Each row of a before or after table is a point. The points were changed in one or more steps. Then noise was added and the rows were shuffled. The steps act on columns, c1 being the first. Name the steps. A step turns or swaps two columns, mirrors them in a line or flattens them onto one, adds a multiple of one to another, or multiplies or shifts one. Angles are multiples of 10 degrees, from the lower column toward the higher: turns from -170 to 170, lines from 10 to 170 but not 90. Use the fewest steps. Two steps may share a column if one is a turn and the other turns, adds or multiplies; they go together, in the order done. Otherwise the lowest column goes first.
(in the rows, 128 means zero)

Before (9 x 3):
[[124 166 141]
 [142 129 110]
 [108  96 180]
 [140 133 106]
 [108 142 204]
 [188 153  97]
 [159 131  95]
 [124  91 165]
 [206 157 123]]
After (9 x 3):
[[108 131 141]
 [140 180 123]
 [121 166 209]
 [162  78 123]
 [105 131 142]
 [ 95 128 157]
 [181  80 107]
 [203 147 104]
 [ 97 162 189]]
Steps: swap c1 and c3; multiply c2 by 1.3

Before (9 x 4):
[[134 130 170  78]
 [105 150  66  80]
 [142 111 189 122]
 [175  70 126 135]
 [166 149 111  99]
 [104 134 141 162]
 [121 142 172 112]
 [178  60 189 165]
 [107  69 148 190]]
After (9 x 4):
[[ 85 127 177 127]
 [ 95 131 107 150]
 [172 127  85 174]
 [154 133 135 242]
 [157 130 106 129]
 [167 132 111 161]
 [101 130  88 182]
 [159 128  54 218]
 [153 129 145 212]]
Steps: turn c1 and c3 by -120 degrees; multiply c2 by 0; shift c4 by 50

Before (8 x 8):
[[135  75 130 124 119 164 155 177]
 [ 91 141 125 165 122 161  66 147]
 [ 92 118 117  76 138  50 159 129]
 [150 112 121 191 170 122  78 155]
 [174 107 126  95 116 132 106 128]
 [104  97 184  46 159  40 144 141]
 [161 144 132 148 131 174 141 196]
 [138 122 123 136 162 192 140 143]]
After (8 x 8):
[[168 164 119 138  95 160 148  95]
 [180 131 170  66 105  39 185 153]
 [129 138 121 141 100 187 136 145]
 [ 96 144 142 152  68 175 131 102]
 [146 113 108  98 125  53 180 136]
 [116 176 134  86 134 135 128 120]
 [134  97 119 127 117 162  55 114]
 [122 152 122 158  83 116  49 151]]
Steps: turn c1 and c2 by 130 degrees; turn c1 and c3 by -20 degrees; turn c4 and c7 by -30 degrees; turn c5 and c8 by 120 degrees
